Each point is reached from the start by the listed moves, each made once or not at all, plus a little noise. Say if it took an odd or an even number of moves. Then give how often each move was made.

Moves:
(1): [-38  49 -67  -9   8]
(2): [-13  27   9  46 -35]
(3): [36  2 17 -1 25]
Start: [  4 -19  -4  17 -28]
Points:
[-46  56 -62  55 -59] -> even (1, 1, 0)
[-11  60 -42  53 -28] -> odd (1, 1, 1)
[ 37 -15  14  19  -4] -> odd (0, 0, 1)

Moves:
(1): [ 26  11  13  -8   8 -17  37 -21  30 -24  45 -18]
(2): [ 32  47 -39  17  26 -25  56 -32  49 -43  27 -58]
(3): [ 28  13  -1  34  -4   8 -19  21 -18  36  17 -13]
(4): [ 17   4 -29  -2 -20  36   5 -16 -25  26  16   9]
(5): [-42 -42  20 -43  21 -16 -42 -19   6  28 -55   3]
(6): [-46   8   5  -7  16 -30  13 -26  -1   3  34   9]
(7): [ -2  18  20  20 -19  34  27  14 -26  24  -2  -8]
(8): [-46 -35 -17 -15  13  -6 -19  -7  70 -21  -3   1]
(9): [ -4  -9   3  28 -16  -6  -8 -30  20  -5  -8  16]
Start: [  1  25 -32  10   1  59 -21  31 -41 -22   9 -50]
Points:
[-16  40 -29  32  17  45  17 -32   7 -15 -27 -94] -> even (0, 1, 0, 0, 1, 0, 1, 0, 1)
[ -4  97 -78  66 -12  66  73 -58 -28 -21  78 -85] -> odd (0, 1, 0, 1, 0, 1, 1, 0, 1)
[-64  33 -83  39  39  -8  17 -64  91 -89  59 -81] -> even (0, 1, 0, 0, 0, 1, 0, 1, 1)

Moves:
(1): [ 23 -30   1  56 -12 -18  16  50  16 -12  -6 -24   5 -51  -4 -19]
(2): [ 19  15  -2   0 -14  -3   6   5  16  12 -14   8  -5   1   7   6]
(3): [  6  -6 -13 -19  26 -13  -4   9 -11 -13 -50   7   8 -21  -8  -5]
(4): [-29  14   0 -19  -7 -14 -19   5   5  -4  -1  10 -16  10  27   2]
(5): [ 20 -32  -7  19  28  28  -7   5 -36  21   4 -11  -5  22   3 -10]
(6): [ -1  -4  15 -19  25  16  -8   4  -1  -9 -30  37  -1  -4 -16  -8]
(7): [-16  17   2  20   2  -3  -7  -9  31   4 -11 -15   2  -9   8   3]
(8): [ 16 -35 -11  -9   7   0  25   7   1 -25  -4  15   7  13 -29 -18]
(9): [  6  14   1  16 -32 -42   8  -3  -4   8  16 -14  16  14   1  13]
(10): [  6  -1  19  -3  19 -26  18  22  22 -29 -24  12   2 -31   1  22]
(11): [  1  16 -21   6  -6   2  12  -5   3  -2   5  32  12   8   5   0]
(12): [-10  36   6 -14   0  -7  25 -11  -9 -12  -8   7 -17   9   6  -9]
(13): [ -4  15 -10  -9   6 -27  21  -8  15  12   8  -2  -4   4 -12   4]
(14): [  5 -15 -31  17   8  39 -18  32 -15  19  37 -24  16  30   3  -5]
Start: [ 13  31 -21  11   4 -10  -3 -10  17  19  -3  34   9   8 -36   3]
Points:
[ 46  -2 -98 -23  79  18   4  45  -8  30 -51 106  21  72 -58 -29] -> odd (0, 1, 1, 1, 1, 1, 0, 1, 0, 0, 1, 0, 1, 1)
[ 48  34 -54  -8  63   6   2  59  31  -4 -77 105  43  -8 -47  13] -> even (0, 1, 1, 0, 0, 1, 0, 0, 0, 1, 1, 0, 0, 1)
[  29   61  -28   98  -19 -121   66   37   99    0  -19   23   41  -55
  -36   28] -> even (1, 0, 0, 0, 0, 0, 1, 0, 1, 1, 1, 0, 1, 0)
[ 24  48 -11   5  58 -40  54  -1  11  11 -21  41 -17  13 -38  10] -> even (0, 0, 0, 0, 1, 0, 0, 0, 0, 1, 0, 1, 1, 0)
[ 27 -18 -98 -23  92  24   1  40 -22  20 -37  99  30  70 -63 -35] -> even (0, 0, 1, 1, 1, 1, 0, 1, 0, 0, 1, 0, 1, 1)
[  56   53  -35   11   46 -101   82    6   42   -2  -87   39   13   11
  -60    7] -> odd (0, 1, 1, 0, 1, 0, 1, 1, 1, 1, 0, 1, 1, 0)
[ 32  39 -80 -21  65 -39  77  36  23 -32 -40  81  33  21 -68  -8] -> odd (0, 0, 1, 0, 0, 0, 0, 1, 0, 1, 1, 1, 1, 1)
[ 20  37 -52   8  86  -5   3 -14  18  33 -78  82  22   8 -55 -12] -> even (0, 0, 1, 0, 1, 1, 1, 0, 0, 0, 1, 0, 1, 0)
